Rows are points. The points of each table are mixes of a few directions, plus a little noise. How many directions does each table use, and how many do they share? Where both have some left over, give the other angles between the two spaces (their principal angles), to ten degrees, smallest first.

First:
[[ 0.0 -0.1 -0.1]
 [ 1.5 -8.6  5.3]
 [-0.3  2.6 -1.4]
 [-1.2  6.2 -3.5]]
Second, 6 rows:
[[ 3.9 -2.4 -0.8]
 [ 1.7  2.9  0.3]
 [ 5.2  3.8  0.1]
 [ 0.8 -0.5 -0.2]
 [-8.8 -8.6 -0.5]
 [-2.7  4.8  1.0]]
Directions: first 1, second 2, shared 0; angles 40

First (8 x 4):
[[ 1.4 -1.2 -5.6 -5.7]
 [ 1.6  0.6 -3.8 -4.8]
 [ 6.2  4.1  1.8 -5.8]
 [-3.7 -1.7  0.8  4.8]
 [-4.9  1.0 -0.7  3.8]
 [-3.1 -3.7  4.4  7.8]
 [ 0.6 -1.8 -2.8 -2.3]
 [ 2.0  2.7  6.0  2.2]]
Second, 8 rows:
[[ 0.6 -0.2  0.0 -0.5]
 [ 9.1 -4.3  0.5 -7.0]
 [ 6.0 -2.9  0.4 -4.6]
 [-3.0  1.4 -0.2  2.3]
 [-5.1  2.3 -0.3  3.8]
 [-6.9  3.2 -0.5  5.3]
 [-5.2  2.5 -0.4  4.0]
 [ 4.4 -2.1  0.3 -3.5]]
Directions: first 3, second 1, shared 1

First (6 x 6):
[[ 0.5  0.2 -0.8  0.5  0.2 -0.5]
 [ 1.0  0.5 -1.8  1.1  0.5 -1.0]
 [ 0.9  0.4 -1.5  0.9  0.4 -0.8]
 [-7.7 -3.3 13.0 -7.8 -3.9  7.3]
 [ 4.4  1.9 -7.5  4.5  2.2 -4.2]
 [ 0.9  0.4 -1.5  0.9  0.4 -0.8]]
Second:
[[-10.8  -2.7  -1.9  -0.1  -7.7   0.0]
 [ -0.1   0.4  -6.2   3.2  -0.5  -3.2]
 [ -2.4  -1.2   5.4  -3.2  -1.1   3.0]
 [  1.8  -0.2   3.9  -1.9   1.6   1.7]
 [  4.8   1.7  -3.3   2.2   3.1  -2.1]
 [  0.9   0.6  -6.1   3.3  -0.3  -3.3]
 [  5.7   0.9   7.9  -3.5   4.9   3.6]]
Directions: first 1, second 2, shared 1

First (8 x 8):
[[ 6.5 -6.2  0.2 -1.2 -3.3 -0.8 -2.1  0.9]
 [-2.4 -2.4 -0.2  1.2 -1.4 -1.4 -3.4 -2.3]
 [-4.4  8.7  2.9 -1.3  3.8  3.1  2.8 -0.2]
 [ 0.9 -4.7 -8.9  5.0  1.8 -4.9  4.6 -0.3]
 [-3.5  8.2  4.5 -2.2  3.9  3.8  0.6 -1.8]
 [ 8.2 -8.5 -0.5 -0.8 -3.0 -1.5 -3.6 -1.9]
 [-5.8  7.2  1.7 -0.5  1.4  1.9  3.6  3.9]
 [ 0.3 -3.1  0.7 -0.4 -3.2 -0.6 -2.1  1.8]]
Second:
[[ -0.3  -0.1  -0.6  -0.6  -5.2   6.5   5.0  -2.7]
 [  4.4  -5.3  -3.7   2.2   1.9   5.1  -1.0   6.5]
 [  0.3   2.0   9.0  -3.2   2.6  -3.0  -2.2  -2.5]
 [ -0.7   0.3  -1.1   0.0  -2.3   2.0   2.1  -1.3]
 [ -1.8   1.0  -2.6   0.3  -3.7   1.9   3.2  -2.3]
 [ -3.6   5.2   5.7  -2.3   2.8 -10.0  -3.3  -4.3]
 [  1.7  -3.2  -6.8   3.5   4.0  -2.5  -3.8   6.7]]
Directions: first 4, second 3, shared 0; angles 30, 50, 80

First (10 x 9):
[[ 4.3  2.5 -1.4 -0.7 -2.8 -3.6  1.8 -0.8  4.7]
 [-1.0 -2.7 -2.3  7.1  1.9  5.8 -2.0 -4.2 -1.1]
 [ 9.6  7.4 -2.1 -3.3  1.7 -6.3 -3.7  8.6  7.1]
 [-0.9  0.9 -2.1 -1.8  2.2  0.9 -3.5  5.6 -1.4]
 [-7.6  6.6  0.9 -3.3 -2.4  0.0  2.5  2.2 -3.0]
 [ 1.5 -9.8  2.0 -4.3  4.2 -0.4 -3.4  4.2 -3.7]
 [-3.1 -2.9 -1.4  1.4 -5.0  0.9  5.1 -7.2 -0.3]
 [-0.1 -2.2  5.4  1.4  2.8  0.8 -0.3 -1.8 -1.9]
 [ 0.1  1.0 -4.6  3.7 -4.6  1.1  3.2 -5.8  3.0]
 [-2.9 -0.7  5.8 -0.1  1.9  0.8  0.5 -0.9 -3.4]]
Second, 9 rows:
[[ 6.4 -1.8  8.2  7.3  1.8 -0.2  5.2  9.9 -3.5]
 [ 0.5 -1.0 -1.0  0.7 -1.8 -0.2  1.9 -0.3  0.3]
 [-3.6  1.9 -2.7 -4.2  1.2  0.3 -4.6 -4.3  1.3]
 [-1.4  3.6  5.4 -1.8  7.8  0.8 -7.1  2.7 -1.8]
 [-4.9  1.9 -5.2 -5.6 -0.2  0.3 -4.8 -6.9  2.3]
 [ 3.9 -2.8  1.3  4.6 -3.1 -0.5  6.3  3.6 -0.8]
 [-0.2 -3.6 -8.3  0.2 -9.3 -0.9  6.7 -5.7  3.0]
 [-1.9  1.6 -0.1 -2.2  2.1  0.3 -3.4 -1.3  0.2]
 [ 1.0  0.3  2.3  1.0  1.6  0.1 -0.2  2.2 -0.9]]
Directions: first 5, second 2, shared 1; angles 70

First, 11 rows:
[[  0.4  -5.7   7.7   2.0  -3.9   3.7   3.0  -1.0  -4.1   2.4  -1.3]
 [ -3.2   0.1   0.1  -2.3   0.5  -7.6  -1.9  -0.1   2.6   2.5   4.2]
 [ -1.3   4.5  -1.2  -1.5   2.1   2.0  -1.0  -0.1   0.2   8.3  -6.0]
 [  1.6   8.5  -9.7  -0.8   4.5   1.5  -2.4   0.7   2.8  -3.3  -3.1]
 [  1.3  -6.8   4.8   3.1  -4.4  -2.9   2.1  -1.3  -1.8 -10.6   7.6]
 [  1.8   0.7  -3.9  -0.5   2.0   2.2  -0.6   2.2   0.8  -1.9  -0.6]
 [ -2.1   0.7   6.6   1.5  -3.0   0.6   1.8  -4.0  -3.3   5.1  -3.7]
 [  0.0   6.3  -1.4   1.9  -0.1   1.0   0.2  -3.8  -0.7  -3.1  -3.5]
 [ -0.8   2.9  -3.4  -3.2   3.9   2.6  -1.9   3.1   1.6  10.8  -4.9]
 [  0.7  -3.8   3.7   2.1  -2.9   0.0   2.0  -1.5  -2.0  -4.1   2.4]
 [  1.8  -7.2  -3.6  -1.9   1.6  -3.5  -1.4   6.0   3.3  -5.8   9.2]]
Second:
[[ 3.8  6.5 -4.4  2.6  1.1  8.5  0.9 -1.6 -1.9 -4.7 -7.7]
 [ 1.6  2.7 -1.8  1.1  0.7  4.0  0.6 -1.0 -0.9 -1.9 -3.4]
 [-2.4 -4.3  2.9 -1.7 -0.9 -5.7 -0.9  1.4  1.6  2.8  5.1]
 [ 3.0  6.0 -4.1  2.6  1.1  8.1  1.1 -1.4 -1.7 -4.4 -7.1]
 [ 2.5  4.7 -3.1  1.8  0.6  6.5  0.9 -1.2 -1.6 -2.9 -5.8]
 [-3.8 -7.1  4.5 -2.8 -1.4 -9.2 -1.2  1.9  2.2  4.7  8.2]
 [-2.6 -4.9  3.0 -2.2 -0.9 -6.6 -0.8  1.2  1.7  3.3  5.6]
 [-3.0 -5.5  3.7 -2.3 -1.0 -7.6 -1.0  1.6  1.8  4.0  6.8]
 [-2.0 -3.2  2.1 -1.3 -0.8 -4.6 -0.6  1.0  1.0  2.5  4.0]
 [ 2.6  5.0 -3.0  2.1  0.9  6.5  0.9 -1.3 -1.6 -3.1 -5.8]]
Directions: first 4, second 1, shared 1
